Rows are points. Examples show where two turns around zero, p and q, send a point. Write where each new point lands after one turn and then the other. Backwards means that the second turn is done in reverse. Each puzzle has new turns, and all numbers are rounded.

Turn p:
[-0.09 -0.41  0.31] => [ 0.20 -0.33  0.35]
[ 0.36  0.22 -0.29] => [ 0.07  0.20 -0.47]
[-0.32  0.16  0.18] => [-0.20  0.15  0.31]
[0.47 0.16 0.12] => [ 0.40  0.26 -0.19]
[-0.42 -0.13 -0.32] => [-0.47 -0.27  0.00]
Turn q:
[0.16 0.14 0.38] => [-0.42 -0.11 -0.02]
[-0.25  0.42 -0.17] => [ 0.09  0.15 -0.49]
[ 0.07 -0.61  0.16] => [ 0.10 -0.33  0.53]
[ 0.02  0.05 -0.37] => [ 0.23  0.29 -0.03]
Where do these land?
q, then p: [ 0.36 -0.14 -0.14] => [0.08 0.31 0.26]
q, then p: [-0.41  0.10 -0.03] => [ 0.04 -0.21 -0.36]
q, then p: [-0.54 -0.47  0.42] => [ 0.40 -0.73  0.02]
p, then q: [ 0.17  0.35 -0.24] => [ 0.16  0.31 -0.30]
p, then q: [ 0.34 -0.14 -0.10] => [0.09 0.29 0.23]
p, then q: [0.08 0.30 0.09] => [-0.15  0.16 -0.24]

Turn p:
[-0.08  0.23 -0.10  0.41] => [ 0.31 -0.21 -0.26 -0.17]
[ 0.09 -0.20 -0.13  0.18] => [-0.10 -0.14  0.03 -0.26]
[-0.20 -0.10  0.15 -0.09] => [0.11 0.14 0.22 0.04]
[ 0.37 -0.11  0.55 -0.70] => [-0.50  0.74  0.09  0.36]
[-0.18  0.18 -0.46  0.20] => [ 0.18 -0.52 -0.09  0.03]
Turn q:
[ 0.32 -0.36 -0.09 -0.54] => [ 0.36 -0.06  0.63 -0.03]
[-0.16  0.29  0.17  0.26] => [-0.25  0.02 -0.34  0.17]
[-0.28  0.34  0.11  0.03] => [-0.21  0.25 -0.22  0.22]
[ 0.00 -0.50 -0.14 -0.04] => [ 0.04 -0.08  0.29 -0.42]
[ 0.13  0.38  0.47 -0.02] => [-0.19 -0.16 -0.08  0.56]
[-0.02 -0.16 -0.51  0.30] => [ 0.24  0.03 -0.27 -0.50]
Where do these land?
q, then p backwards: [-0.03  0.31  0.13 -0.27] => [-0.09  0.17  0.15 -0.36]
q, then p: [ 0.57 -0.43 -0.32  0.05] => [-0.67  0.36  0.14 -0.10]
p, then q backwards: [ 0.15 -0.21 -0.26  0.22] => [ 0.01 -0.32  0.06  0.28]
p, then q backwards: [-0.43 -0.01  0.51  0.23] => [ 0.05 -0.01 -0.57 -0.41]
q, then p: [ 0.20 -0.06 -0.27  0.37] => [-0.44 -0.18  0.14  0.07]
q, then p: [ 0.07  0.20  0.06 -0.26] => [ 0.12  0.05 -0.24 -0.20]
p, then q: [-0.53  0.20  0.15 -0.34] => [-0.09 -0.57 -0.33  0.15]

Turn p:
[ 0.14  0.05  0.85 -0.33  0.05 -0.03] => [-0.47 -0.45  0.33 -0.26  0.37 -0.36]
[-0.40 -0.05 -0.58  0.52  0.20  0.17] => [ 0.37  0.43  0.00  0.33 -0.63  0.09]
[ 0.30  0.40 -0.10 -0.12  0.37 -0.07] => [-0.05 -0.42 -0.13 -0.27 -0.28  0.27]
[ 0.41 -0.41 -0.06 -0.21 -0.22  0.14] => [ 0.17 -0.06 -0.45 -0.01  0.39 -0.25]
[-0.03 -0.01  0.11  0.30 -0.32 -0.30] => [-0.36  0.25 -0.02  0.27  0.14  0.13]
[-0.39  0.36 -0.24  0.07 -0.11 -0.05] => [ 0.14  0.17  0.31  0.10 -0.13  0.43]
[ 0.24  0.06 -0.28 -0.05  0.07  0.40] => [ 0.40 -0.29 -0.21  0.10 -0.10  0.01]
[-0.28 -0.40  0.31 -0.17 -0.03 -0.24] => [-0.20  0.35  0.19 -0.25  0.24 -0.33]
Turn q:
[-0.46  0.29  0.38  0.36  0.15  0.47] => [ 0.61 -0.38  0.19 -0.11  0.36  0.34]
[-0.24 -0.43  0.04 -0.54  0.01 -0.02] => [-0.40 -0.18 -0.53 -0.14 -0.02  0.20]
[ 0.38 -0.09  0.10  0.07 -0.05 -0.39] => [-0.21  0.06  0.21  0.17 -0.43 -0.13]
[-0.05  0.44 -0.17 -0.24 -0.13  0.35] => [ 0.14  0.13 -0.15  0.28  0.53 -0.07]
[ 0.25  0.46 -0.36  0.37 -0.17 -0.38] => [ 0.33  0.39  0.24  0.21 -0.20 -0.55]
[-0.24 -0.21  0.12 -0.45 -0.24 -0.21] => [-0.17 -0.11 -0.55  0.13 -0.20  0.15]
[ 0.27 -0.47 -0.30  0.09  0.03 -0.23] => [-0.37  0.30  0.07 -0.31 -0.32 -0.11]
[-0.04 -0.43  0.26  0.08  0.05  0.36] => [-0.15 -0.10  0.12 -0.26  0.05  0.53]
[ 0.14  0.44 -0.08  0.26  0.34  0.05] => [ 0.21 -0.10  0.41  0.03  0.23 -0.36]
Where do these land?
p, then q: [-0.09  0.19  0.04  0.26 -0.15  0.28] => [ 0.16  0.05  0.31 -0.09 -0.18  0.21]
p, then q: [ 0.42 -0.07  0.05  0.03  0.19 -0.23] => [-0.01  0.17 -0.41 -0.24  0.04 -0.12]
p, then q: [ 0.46 -0.04  0.14  0.01 -0.25 -0.08] => [ 0.00 -0.01 -0.07 -0.51  0.06 -0.18]
p, then q: [-1.12 -0.01 -0.04  0.09  0.04 -0.23] => [ 0.41 -0.43  0.20  0.92  0.13  0.22]
q, then p: [ 0.15 -0.25 -0.27 -0.03 -0.32  0.06] => [ 0.15 -0.15  0.27  0.07 -0.07  0.37]
p, then q: [ 0.42  0.04  0.17 -0.01 -0.15  0.04] => [-0.07  0.01 -0.06 -0.47 -0.05 -0.07]
q, then p backwards: [ 0.36 -0.13 -0.02  0.16  0.58  0.14] => [-0.24  0.16  0.59 -0.26  0.12 -0.11]
p, then q: [-0.90 -0.12  0.15 -0.27  0.18  0.12] => [-0.07 -0.50  0.15  0.80 -0.19  0.12]
q, then p: [ 0.29  0.39 -0.24 -0.25 -0.12 -0.10] => [-0.37  0.18  0.02  0.09 -0.38  0.25]

Turn p:
[ 0.24  0.06 -0.03 -0.13  0.38  0.10 -0.09  0.18  0.16] => [ 0.11 -0.20  0.21  0.09  0.21 -0.26 -0.27 -0.09 -0.05]
[-0.31 -0.52  0.26  0.24  0.23 -0.43  0.30  0.15  0.02] => [ 0.27  0.00 -0.03  0.39 -0.48 -0.02  0.41 -0.39 -0.26]
[ 0.20  0.18  0.59 -0.19  0.34 -0.20  0.01  0.06 -0.04] => [ 0.04 -0.34 -0.34  0.19 -0.17 -0.32 -0.35 -0.28  0.08]
[-0.21  0.60 -0.53  0.50  0.02  0.44  0.41 -0.04  0.08] => [-0.39 -0.18  0.62 -0.36  0.07  0.75 -0.14 -0.06 -0.07]
[ 0.01  0.27 -0.10  0.13 -0.25  0.39 -0.18 -0.23 -0.50] => [-0.10 -0.11 -0.24 -0.46  0.34  0.37  0.09  0.13  0.30]
[ 0.30 -0.19 -0.14 -0.11 -0.12 -0.51  0.30  0.02 -0.12] => [ 0.20  0.26  0.14 -0.14 -0.47 -0.30  0.09 -0.08  0.25]
[-0.15  0.05 -0.12 -0.06  0.01 -0.37 -0.39  0.37 -0.53] => [ 0.60 -0.31 -0.13  0.01 -0.15  0.07  0.14  0.40  0.27]
[-0.04  0.21  0.21  0.18  0.13 -0.25 -0.02  0.39 -0.40] => [ 0.37 -0.37 -0.12  0.13 -0.24  0.22 -0.08 -0.09  0.30]
[ 0.37 -0.08  0.36 -0.26 -0.06  0.26 -0.26  0.31  0.31] => [-0.02  0.15 -0.12  0.46  0.41 -0.31 -0.35 -0.03  0.18]
[-0.16 -0.65 -0.03  0.01 -0.20  0.33 -0.21 -0.83  0.42] => [-0.36  0.63 -0.30 -0.19  0.41 -0.18  0.43 -0.02 -0.69]
[-0.24 -0.23 -0.20 -0.52 -0.25  0.35  0.19 -0.18  0.07] => [-0.54  0.11  0.12  0.02  0.17 -0.25  0.43  0.29  0.03]
[-0.02  0.29 -0.27  0.21 -0.21 -0.11 -0.07 -0.19  0.53] => [-0.15  0.35  0.20 -0.13 -0.10  0.23 -0.38  0.23 -0.34]
Turn q:
[ 0.06 -0.13 -0.56 -0.25 -0.86 -0.18  0.23  0.08  0.02] => [ 0.17  0.40 -0.61 -0.36  0.33  0.25  0.60 -0.07 -0.06]
[ 0.20 -0.29  0.05 -0.02  0.17 -0.13 -0.08 -0.41  0.17] => [ 0.11  0.00  0.06 -0.02  0.14 -0.43 -0.10 -0.13  0.36]
[-0.31 -0.05 -0.01 -0.33  0.23  0.52  0.10 -0.02  0.32] => [ 0.00 -0.08  0.39  0.18 -0.07 -0.24  0.31 -0.36 -0.40]
[ 0.00 -0.21  0.23  0.17 -0.18  0.40 -0.10  0.09  0.31] => [-0.20  0.39  0.35 -0.20 -0.19 -0.17  0.06 -0.04 -0.12]
[ 0.08 -0.19 -0.06 -0.07  0.34 -0.31 -0.24  0.24  0.14] => [ 0.37 -0.22  0.09 -0.28 -0.03 -0.03 -0.33 -0.10  0.01]
[-0.03  0.12  0.34 -0.22  0.19 -0.21  0.23  0.12  0.09] => [-0.14 -0.50  0.04 -0.16 -0.06 -0.11  0.05  0.12 -0.06]
[-0.19  0.06  0.36 -0.08  0.16 -0.22 -0.25 -0.02 -0.11] => [ 0.06 -0.32  0.21  0.01 -0.27  0.10 -0.04  0.10  0.28]
[ 0.22  0.14  0.07  0.88  0.18  0.29  0.21  0.04 -1.48] => [-0.87  0.23 -0.57  0.78 -0.23  0.72 -0.91 -0.01  0.23]
[-0.10  0.24  0.06 -0.30  0.16 -0.21 -0.35 -0.07  0.11] => [ 0.34 -0.32  0.30  0.03  0.07  0.10  0.10  0.12  0.15]
[ 0.30  0.22 -0.07 -0.05  0.03  0.22  0.00 -0.02  0.24] => [-0.05  0.09  0.22  0.01  0.37 -0.10 -0.01  0.11 -0.19]
[-0.23  0.10 -0.42  0.26 -0.44 -0.17  0.26 -0.02  0.20] => [ 0.23  0.34 -0.49  0.01 -0.05 -0.07  0.31  0.28 -0.22]
Where do these land?
q, then p backwards: [-0.10 -0.49  0.12  0.25  0.22 -0.13  0.13 -0.10 -0.39] => [ 0.26  0.25  0.54 -0.05 -0.06 -0.24  0.28 -0.02 -0.05]
q, then p backwards: [-0.45  0.15 -0.11  0.15 -0.41 -0.43 -0.54 -0.22  0.00] => [-0.10 -0.17 -0.22  0.14 -0.48 -0.46 -0.18  0.43 -0.44]
p, then q: [ 0.06  0.46  0.54 -0.25  0.25  0.32  0.01 -0.13 -0.12] => [ 0.63  0.18 -0.02  0.07 -0.29 -0.18 -0.02 -0.44  0.15]
q, then p: [-0.16  0.19  0.04 -0.10 -0.36 -0.10 -0.30  0.01 -0.33] => [-0.38  0.08  0.26  0.19  0.31  0.15 -0.08 -0.16  0.06]
q, then p: [-0.08  0.32 -0.43  0.36  0.17 -0.32  0.39  0.48  0.13] => [ 0.59 -0.11  0.23 -0.25  0.27  0.01  0.25  0.25  0.52]
p, then q: [ 0.34 -0.21  0.26  0.35 -0.25  0.13  0.31 -0.08  0.51] => [0.07 0.03 0.21 0.68 0.00 0.03 0.15 0.47 0.19]
p, then q backwards: [ 0.26  0.39 -0.01 -0.35  0.52  0.56  0.38 -0.36 -0.19] => [ 0.56 -0.31  0.57 -0.51  0.33  0.00  0.37  0.08  0.03]
p, then q: [ 0.03 -0.06  0.01  0.09 -0.43  0.25 -0.51  0.11  0.18] => [ 0.11 -0.07  0.22  0.22  0.09  0.16 -0.42  0.13 -0.47]
q, then p: [-0.08 -0.50 -0.31 -0.40  0.22  0.18 -0.34  0.31  0.34] => [-0.21  0.05 -0.52 -0.50  0.02 -0.51 -0.14 -0.20  0.17]
q, then p backwards: [ 0.49  0.20 -0.05  0.10  0.16 -0.19  0.20  0.13  0.17] => [ 0.11  0.26 -0.07 -0.22  0.13  0.22 -0.44 -0.19  0.12]
p, then q backwards: [-0.31 -0.45 -0.07 -0.21 -0.09 -0.27  0.29 -0.15 -0.29] => [-0.53 -0.09  0.18 -0.14 -0.39  0.01  0.20 -0.17  0.24]
